Each row of a before or after table is a point. The points were changed in one or more steps. Then noise was added and the rows were shuffled. The steps act on how far a point lies along the listed directions, d1 being the first. What was done? A step turns or swaps two directions, mirrors them in a line or flattens them onto one, adds a multiple of one to another, or multiplies one. Angles are multiples of 10 degrees, from the lower direction toward the higher: turns from -170 to 170, lines from 10 to 170 but not 90. Use the fewest steps. Two steps may share a direction if one is a turn and the other turns, adds or multiplies; they go together, in the order done. Otherwise the lowest direction goes first.
In the rows, 128 means zero.

Directions:
(1): [169 105]
(2): [151 169]
Before (10 x 2):
[[133 129]
 [131 168]
 [126 136]
 [ 93 140]
 [173 137]
 [152 130]
 [155  77]
 [121  91]
 [125 147]
 [150 163]]
After (10 x 2):
[[ 95 194]
 [135 158]
 [119 140]
 [ 84 195]
 [106 158]
 [102 136]
 [136 139]
 [167  64]
 [128 131]
 [196  55]]
Steps: add -1.5 times d2 to d1

Directions:
(1): [122  96  81]
(2): [ 73 143 124]
(3): [143 173  95]
Before (11 x 3):
[[109  93 156]
 [179 148 133]
 [138 138 109]
 [110  94 126]
 [ 94 100 133]
 [126 165 115]
 [ 82  97 151]
 [ 85  74 123]
 [151 133 123]
 [192 139 119]
 [120  94 112]]
After (11 x 3):
[[141 114  66]
 [128 110 144]
 [143 113  17]
 [112 103 121]
 [146 168  87]
 [163 156 109]
 [ 95 135 157]
 [138 138  73]
 [136  88  54]
 [139  83 175]
 [139 116 198]]
Steps: multiply d1 by 2.5; mirror d2 and d3 in the line at 20 degrees

Directions:
(1): [134 113 177 148 147  72]
(2): [184 169 147 127  92 128]
(3): [156 102  77 109 116  84]
Before (11 x 6):
[[ 70 119 104 139 144 196]
 [ 84  96 108 131 159  77]
 [ 79 111 133 136 168 179]
 [147 151 174 112 120 107]
 [ 91 145 158 164 121 131]
 [ 79 106 108  97 139 148]
 [176 127 135 116 106  75]
 [110 138 146 144 145 149]
 [ 88 128  80 124 118 168]
 [113 144 100 126 112 181]
 [134  48  48 108 156  47]]
After (11 x 6):
[[115 147 103 124 112 179]
 [225 122  59 100  89  69]
 [103 151 172 164 116 119]
 [139 164  97 125  86 169]
 [164 166 171 142 116 169]
 [154 161 134 100  91 148]
 [112  82 103 111 142  85]
 [152 175 142 143  95 186]
 [174 162 134 129 100  80]
 [ 95 109 157 116 156 105]
 [123 144 157 145 139 140]]
Steps: add -0.3 times d3 to d1; multiply d2 by -1

Directions:
(1): [159 139 125  99 124 117  99  52]
(2): [141 122 129 171 181 168 161  95]
(3): [107 120  82  79 156 105 176 122]
(4): [ 85 152 173  88 121 176 141 116]
(5): [ 95 155 137 130 191 103  81 136]
(6): [109  47 163 122 137 113 119 115]
Before (14 x 8):
[[ 96 140 185 119  38 168 130 149]
 [131 133 139 160 103 109 129 213]
 [115 140 144 142 134 126 104 132]
 [141  27 150 132 148  72 121  96]
 [173 143 130 151  76 168 150 130]
 [107 125 129  61 117 119 130 123]
 [148 103 130 156  70 164 157 152]
 [170 148  95 130 141 110 149  82]
 [165 123 105 138 141  77 101 104]
 [133  88 181 197 159 118  91 144]
 [106 127 220 148 110 159  74 158]
 [101 163 125 107 166 149 170 142]
 [150 119 117 189 148 121 110 150]
 [151 166  94 151 145 128 128 145]]
After (14 x 8):
[[102 124 129 119 142 110 124 135]
 [178 122 126 157 129 114 101  65]
 [131  78 117 130  86 151 173 140]
 [ 63  98 167  94  66 154 176 172]
 [120 169 148 117  94 146 101 156]
 [166 129  99 129 147  74 110 110]
 [130  91  87 140 168  95 136 129]
 [138  91 141 150 143 120 105 127]
 [125 154 186 156 136 169 102 133]
 [167 197  41 111 152  90 175 119]
 [ 91  83 122 136 128  91 156 228]
 [110 123  73 106 206  83 174 131]
 [148  63 143 121  98 149 157 105]
 [ 66 113 141  66 163 118 168 154]]
Steps: add 0.7 times d2 to d1; turn d3 and d6 by -140 degrees; add -0.3 times d4 to d3

Directions:
(1): [ 78 158 128 148 188  94 115 160 130]
(2): [177 150 140 107 139 139 120 189  80]
(3): [133  99 109 149 148 117 212 137 106]
Before (13 x 9):
[[181 127 124  89 102 153 115 109 137]
 [135 107 123 154 108 124 165  95 123]
 [ 98 110 119 148 127 109 154 124 122]
 [ 98 152 131 143 164  97 104 126 140]
 [ 72 139 130 163 190  77 169 171 130]
 [158 125 135 106 101 138 117 126 131]
 [104 101 104 160 118 132 194  99 146]
 [107 148 152 118 137 126  90 118 156]
 [130 109 102 130 121 132 229  80 143]
 [128  78  99 135  92 126 232  88 139]
 [ 66  74 114 165  93 132 139  35 188]
 [ 59 113 138 150 183  74 138 103 165]
 [ 23 131 104 160 189  76 138  98 172]]
After (13 x 9):
[[ 67  79 113 155  92 137 131  32 190]
 [137  79 111 120  60 140 194  70 151]
 [101 112 120 139 116 112 149 122 126]
 [ 29 121  99 161 185  84 155  94 168]
 [ 99 144 149 126 152 116 102 124 150]
 [152 124 131 109 108 136 116 129 132]
 [ 95 142 128 150 168  94 122 124 135]
 [114 105 110 149 100 146 180  89 151]
 [ 66 106 138 152 177  77 145 101 166]
 [140 119 123 148  91 125 149  86 125]
 [177 133 127  91 109 151 107 111 138]
 [ 89 129 129 154 171  84 179 163 131]
 [146 112 111 118  99 148 200  69 147]]
Steps: turn d1 and d3 by 20 degrees; multiply d3 by 0.7

Directions:
(1): [126 148 120 192 115 122 147 110 139 205 107]
(2): [167 167  84 114 164 145 130 177 170 129  96]
(3): [116 128 102  93 161 108 124 146 109 185 195]
(4): [143 118 109 168 178  60 129 128  89 100 112]
(5): [126 170 159 127  88  69  78 163 147 129 133]
Before (14 x 11):
[[107 117 142 123  96 159 145 141 112 117 132]
 [132 159 139 163  86 106 107 166 138 146  74]
 [154 162 110 190 155  98 139 129 122 176  96]
 [120 160 159 198  83  69 118 122 140 135  72]
 [115 135  89 145 151 153 161  92 114 172 172]
 [ 98 104 160 112  86  86  96 131  84 116 196]
 [120  74 130 109 127 148 139  66  84  87 148]
 [142 154  84 165 132  94 130 152 145 208 117]
 [127 111 122 120 160  58  91 135  91  97 157]
 [114 100 167 132  91 113 132 103 113  57 113]
 [136 144 111 139 153  49 102 175 135 117 109]
 [140 142 142  69 143 121 120 171 146 150 164]
 [141 135 151 132 139 104 109 144 108 106 128]
 [152 146 115 138 139 127 141 153 150 107 110]]
After (14 x 11):
[[ 95 103 151  98  97  78  94 135  79 138 222]
 [126  96 181 153  72 123 134  93 126  21  72]
 [153 161 110 189 156  96 138 131 120 174  98]
 [135 147 109 132 155  45 103 177 131 122 117]
 [111 136  80 127 167 143 159 101 105 199 204]
 [138 155  77 154 145  87 130 158 136 226 141]
 [124 113 117 107 172  51  89 141  84 115 180]
 [142 137 152 133 138 103 110 143 112 103 125]
 [110 116 145 131  94 159 143 141 116 108 125]
 [126 159 175 217  65  80 118 113 152 100  33]
 [156 148 122 145 132 133 141 150 154  97  98]
 [135 160 145 176  73 115 109 158 146 124  50]
 [120  74 131 109 125 152 144  64  86  84 141]
 [130 145 128  47 160 109 119 179 138 178 203]]
Steps: multiply d3 by 2

Directions:
(1): [142 100 102 186 166 103  90 129 157 132 152  72]
(2): [167 111  95 135  64 152 118 161 127 189 151 135]
(3): [106 128 109 149 144 192 137 133 162  93 185 169]
(4): [139 171 112 172 128 131 172 197 117 100  97 110]
Before (11 x 12):
[[141 173  76 217 129 168 162 148 164  70 140 126]
 [ 99 100 130 172 181 155 134  96 184  85 175 136]
 [106 129 105 161 142 171 133 114 159  94 174 143]
 [157 104 112  96  89 100 107 107 120 174 128 115]
 [101 111 145 181 220 124  90  90 162  75 161 103]
 [128 106 146  96  76  87  89  96 118 183 125 138]
 [145 160  95 170 127 131 150 163 136 114 125 101]
 [136 152 102 195 150 164 134 163 147  85 150 140]
 [110 126 154  74 150 120 147  94 104 143 123 146]
 [141 179 145 139 112  98 185 171  90 133  60 108]
 [127  65 117 150 180  98  72 100 162 128 155  89]]
After (11 x 12):
[[124 143 124 186 191 117 121 126 143  73 137 111]
 [142 142  90 177 159 121 120 131 157 116 142  86]
 [124 134 134 104  50 150 126 142 118 164 139 184]
 [ 99 155 166 141 177 116 190 123 127  66  79 124]
 [119 185 172 141 167  92 167 160  89  78  48 103]
 [ 94 146 134 146 169 136 150 108 135  64 124 124]
 [127 151  94 210 179 116 125  92 176  65 138  95]
 [156  83 110 158 126  98  84 117 147 198 155  76]
 [133 168 133 128 115 126 184 200 100  95  68 133]
 [123 129 149  76 125 117 139 100 101 165 122 137]
 [147 130  95 104  72 164 142 143 127 151 147 157]]
Steps: swap d1 and d4; turn d2 and d3 by 60 degrees

Directions:
(1): [ 58  95 130 133 142 144 162  88 120 177 126  88 167 108]
(2): [146 139 119 173 121 137 199 160 124 143  50 131 117 133]
(3): [117 160  73 112 126  96 149 104  87 147 146 119  56  95]
(4): [ 74 153 123  81 140 135 102 205  94 119  97 112 137 122]
(5): [126  80  93 101  62 104 117 108 123 100  83 156 153  91]
Before (9 x 14):
[[107 124 160 143 176 158 118  86 135 142 220 116 144 132]
 [129 167 113 147 141 112 166 113 117 151 139 117  99 130]
 [ 97 119 140 127 167 171 125 144 136 150 140 100 129 155]
 [189 105 112 144  80 113 147  76 132 102 122 166 100 110]
 [179 118 158 158 120 126 125  44 175 123 173 164 126 147]
 [162  75  94 180  86 128 195  42 158 153 108 135 144 117]
 [140  91 142  86  88  96  68 127 109 103 144 160 148 125]
 [ 88 123 184 144 181 173 143 131 149 172 147  83 149 152]
 [226 126 124 182 119 129 188  99 165 139 146 128  92 127]]
After (9 x 14):
[[182 183 131 148 184 135 161 150 126 156 198  99  60 136]
 [129 152 114 132 127 107 135  79 125 145 160 122 104 120]
 [134 181 184 153 187 156 122 136 150 140 163 132 122 181]
 [124 190 147 101 173 145 103 165  96 126 169 115  75 145]
 [139  72 166 189 119 162 190  80 176 162  99 119 162 133]
 [128  73 131 154 112 158 161  98 159 150 112 142 134 138]
 [127  89 187 176 150 170 141  98 167 131 167 135 180 144]
 [ 84 181 130 147 209 165 180 172 116 180 133  66 106 155]
 [121 125 170  93 122 114  68 182 101 111 123 144 150 151]]
Steps: add -0.5 times d1 to d3; turn d2 and d3 by 50 degrees; swap d4 and d5

Directions:
(1): [188 134 141 136  61 146 124 138 136  79  70  86 111 124 116 109  80 134]
(2): [ 92  64  84  90  87 116 132 140 129  81 159 136  72 169 105 131 132 114]
(3): [141 124 102 148  75  95 102 138  84 157 153 104 123  98 132 171 157 205]
(4): [187 117 120 175 148  75 101  85 103 117 116 189 118 160  83 130 129 116]
(5): [186 110 128 125 155 159 154 201 107 128 180 115 162 139  82 161 113 114]
Before (12 x 18):
[[143 108 127 141 124 108 118 111 111 121 118 161 103 149  97 135 138 118]
 [123 120 136 112  93 165 150 165 128 113 141  82 128 111 128 133 113 138]
 [131 132 132 117 130 143 144 158 134 129 130 126 123 128 115 123 124 113]
 [137 129 149 114 113 153 137 130 148  92  80 121 128 134 136 103  98  91]
 [ 45 123 102  93 134 144 126 126 139 150 163 127 121 101 158 124 154 129]
 [117 141 129 129 147 114 127  75 138 107 103 171 109 142 133  99 126 103]
 [118 138 142 106 105 132 120  92 167  87  80 124 101 150 157  93  97 102]
 [151  86 120 116 129 133 138 143 119  91 142 144 122 164  96 124 110  96]
 [129 121 113 114 106 119 137 139 123 103 153 108 116 144 124 132 130 131]
 [151 104 137 112 129 133 143 130 146  91 120 137 128 146 103 122 111  91]
 [147 101 105 140 116 115 112 148 102 136 154 145 122 137  90 142 128 128]
 [119 139 136 116 132 139 139 133 139 137 137 119 143 124 140 120 118 122]]
After (12 x 18):
[[ 66 143 141 108  93  94  96   8 192  69  27 162  59 163 188  55 105  92]
 [140 130 153 124 131 139 130 101 153  81  65 154 121 152 127  86 100  65]
 [145  84  98 108  95 158 139 218  98 132 193  95 135 129  83 166 117 137]
 [ 37 164 141  97 118 127 128  41 184 103  56 145  86 123 197  61 126 105]
 [154  55 113  78 124 178 172 214 125  66 183 112 126 183  71 139  97  76]
 [ 46 109  80 125 133  79  91  58 129 137 142 190  87 132 143 115 173 127]
 [ 90 104 128  92  87 152 141 146 133 114 122 103  95 130 130 129 132 126]
 [137  96  97 113  99 107 138 152 112  90 173 116 105 162  99 145 131 129]
 [164 123 130 124 150 143 150 172 120 123 150 143 130 145  86 135 120  94]
 [195  90 117 153 130 118 135 155  90 107 169 145 131 153  61 154 119 118]
 [154  83 133  89 132 160 163 165 154  73 140 124 130 161  87 126  94  66]
 [146 137 138 136 151 123 135 117 128 138 135 147 151 135 123 118 119 113]]
Steps: mirror d1 and d4 in the line at 10 degrees; multiply d2 by 2; multiply d3 by 1.6; multiply d5 by 3

Directions:
(1): [ 92 198 104 116 126 156 143 191 130 110 116 156 150 161  75 141 162 195
 109 145 105 116 117  90]
(2): [109 118  79 108 139 141  69 163 112  99 145 112 106  80  70  79 146 111
 178 134 144 163 181 144]
(3): [171 151  98 124 148  88 129 161  93  78 123 145 109 103 115 176 111  87
 121 132  62 102  89 189]
(4): [ 86 168 140 147 151 135 191 105  95 143 129  97 178 104 103 119 154 101
 100 155 168 108 154 203]
Before (10 x 24):
[[122 119 106 125 151 130 142 122 112 115 128 116 134  89 122 112 137  90
  145 129 130 147 151 201]
 [164 124 104 114 106 121  92 143 136 107 137 139 104 135 133 120 131 132
  131 105 105 143 119  87]
 [119 102 142 138 141 119 124  82 108 170 130  89 144 102 152  98 117  78
  132 133 175 134 176 168]
 [123 154  96 113 130 138  90 164 121 100 124 141 116 129  86 121 148 144
  151 131 101 147 134 128]
 [134  73 129 115 126 120  85 111 126 143 162 110  96 113 137  87 123 100
  169 115 158 170 170 130]
 [129  90 155 139 131 117 142  72 128 159 136 107 134 123 184 102 118  99
  134 120 183 128 139 155]
 [148  77 108 114 132 119  80 134 138 123 153 108  85  91 119  97 105  90
  151 127 135 141 139 149]
 [170  67  96 122 107 110  57 155 141  83 146 138  80  87 125 108 111 118
  200  86  90 159 133 127]
 [113 147 120 126 131 126 111 143 113 106 141 117 125  97 105 110 141 137
  139 140 139 142 157 138]
 [140 130 185 152 137 108 186  65 123 155 122 109 162 133 179 161 100 101
   81 124 135  95 118 171]]
After (10 x 24):
[[155  69 120 120 130 109  63 107 125 147 133 108  98 104 161  99  97  84
  164 114 143 155 164 125]
 [149  71 149 127 114 118 102  90 154 153 133 130 105 147 197 107 105 128
  149 103 158 142 122  95]
 [139 165  92 115 114 134 113 168 123 100 135 141 124 136 100 122 153 149
  118 120 103 134 125  98]
 [152  98  66  94 135 118  44 191 131  83 153 128  65  84  77 101 112 106
  169 130  99 148 135 136]
 [139  90  79  91 129 124  37 174 119  99 163 131  69 103  90  87 130 116
  194 115 119 181 169 116]
 [149 127  44 104 120 123  46 231 121  38 141 159  83  81  52 115 141 146
  203 104  54 156 135 132]
 [113 171  80 115 148 133  96 172  94  84 128 128 125  97  56 114 158 114
  153 145 104 143 150 181]
 [164  87 229 157 107 111 182  28 170 192 115 122 151 185 248 171  75 137
   72  98 138  99  90  92]
 [122 138  98 120 142 116  90 153  97  86 147 112 109  68  90 104 136 108
  158 142 130 150 167 167]
 [152  91  88 114 150 115  99 134 112  93 133 124 100  76 128 113 119  75
  170 116 106 160 145 194]]
Steps: turn d1 and d4 by 60 degrees; multiply d2 by 2; turn d2 and d3 by 20 degrees

Directions:
(1): [221 112 136  91 110 156 115 130 163 133 106 151 182 156 166 130 163  73
 143 173  97 123 165 119 106 133 160 144 149 136 109 192]
(2): [102 145 128 190 112 168 125 193 121  43  56 140 133 158 186 122 148 139
 130 120 165 114 100 119 134 109 137 137  91 102 140 164]
(3): [110 167  84 138 117 117 168 132 133 137 154  94  96 141 100 184 196  59
  69 158 142  92 128 111 169 103 175 110 138 114 159 141]
(4): [133  77  65  80 139 132 126 136  94 142 141 174 145 104 142 180 102 138
 132 136 215 124 103 136  65  90 150 101 113 146 168 145]
(5): [166 176 151 162 182 117  99 168 151 124 169 163 161 109  86 173 163 156
 131 113 108 170 114 192 132 162 150  97  76 128 156 152]
Before (12 x 32):
[[ 74 189  94 182 124 132 140 167 117 117 137 106  87 123 105 166 153 130
   85 110 166 103  95 119 162 126 155 101 109 106 167 134]
 [ 91 136 155 114 147  94 171  39 142 169 165  86  73 113  63 100 130 133
  110 103  65 132 156 105 188 136 104 121 140 126 108  54]
 [164 144 174 131 150 120 111 127 147 148 132 140 156 113 127 119 109 149
  155 107  92 144 151 182 113 181 124 129  99 128 104 131]
 [117  73 112  68 124 115 112 119  79 144 103 156 124 122 137  96  53 182
  166 117 174 131 117 128 100 113 106 135 149 162 133  92]
 [190 124 137  84 144 138  94 149 134 145 111 157 168 138 142 109 128 140
  161 128 114 161 131 140  83 174 143 116 127 142 116 150]
 [130  95  93  98 110 133 125 132 108 144  92 178 149 110 178 133  75 176
  161 122 154 121 107 125  78  95 115 133 120 147 127 133]
 [ 78 202 117 202 140 128 142 177 125  70 122  99  89 147 112 160 162 136
   75 104 116 133 112 127 203 148 173 108  84 100 169 148]
 [150 135 135 124 128 129 129 122 125 152 153 126 139 117 110 135 164 124
  127 137 115 138 119 125 130 134 147 115 129 123 132 128]
 [182 125 115  84 129 145 150 132 142 148 106 151 163 119 148 174 157  80
  112 150 134 132 142 110  97  97 164 123 144 150 137 186]
 [ 78 138 127 134 126  98 172  89 109 159 172  88  87 114  62 125 131 121
   90 129 108 143 123 103 173 154 122 105 150 128 131  58]
 [157  96 102  71 146 108 115 135 108 163 156 156 138 106 102 159  90 134
  137 133 150 150 114 161  76 118 119 110 130 167 154 106]
 [102 164  99 137 138 123 162 111 128 140 175  87 107 103 104 174 175 105
   78 133 131 108 131 112 184 120 157  97 125 127 154 104]]
After (12 x 32):
[[ 51 171  84 182  97 146 155 167 108 104 105  93  74 135 133 146 141 121
   86 117 183  80  93  92 158 106 146 113 122 102 155 133]
 [ 84 139  85 113 116 124 177  84 117 146 161  68  92 106 116 153 154  90
   74 142 135  89 144  81 181 104 145 114 153 127 136  90]
 [135  89 120  76 147 104 102 129  90 147 125 166 138 115 110 113  64 189
  168 113 163 146 111 155  97 128 112 118 134 166 143 101]
 [ 50 190 105 208 114 145 155 181 115  43  84  87  78 165 149 141 156 126
   77 106 135 111 107  99 203 129 166 125  90  91 160 151]
 [170  96 104  61 159  97 113 121 112 182 180 158 138  96  82 165  90 133
  138 133 143 158 120 170  77 129 120 103 133 174 152  98]
 [ 95 123 151  87 148  80 175   8 143 205 193  79  68 100  43  99 117 123
  108 110  54 133 169 104 185 141  98 121 159 133  99  39]
 [202 137 144  87 159 133  85 156 144 149 125 167 176 135 128 123 139 145
  161 125 108 177 130 160  84 184 147 107 117 142 127 154]
 [175 119 109  74 119 143 156 126 136 151 102 143 160 122 154 166 150  74
  113 155 136 130 145 100  98  92 159 128 154 149 134 180]
 [140 113  97 117 129 136 116 149 112 135 102 188 158 106 169 143  87 184
  164 115 149 132  99 141  78 102 123 125 102 146 138 141]
 [ 75 121 121 107 117  90 181  62 103 186 182  77  78 106  56 112 117 113
   90 137  99 137 138  87 172 151 116 110 175 136 124  41]
 [177 156 181 134 166 111 104 131 155 155 155 149 164 105 108 132 116 156
  155 105  84 157 147 202 115 192 128 121  88 133 110 133]
 [150 129 128 114 123 124 131 107 125 158 156 122 133 116 106 134 159 122
  128 139 112 137 123 122 131 135 145 115 137 127 131 124]]
Steps: multiply d2 by 1.6; add -0.7 times d3 to d5
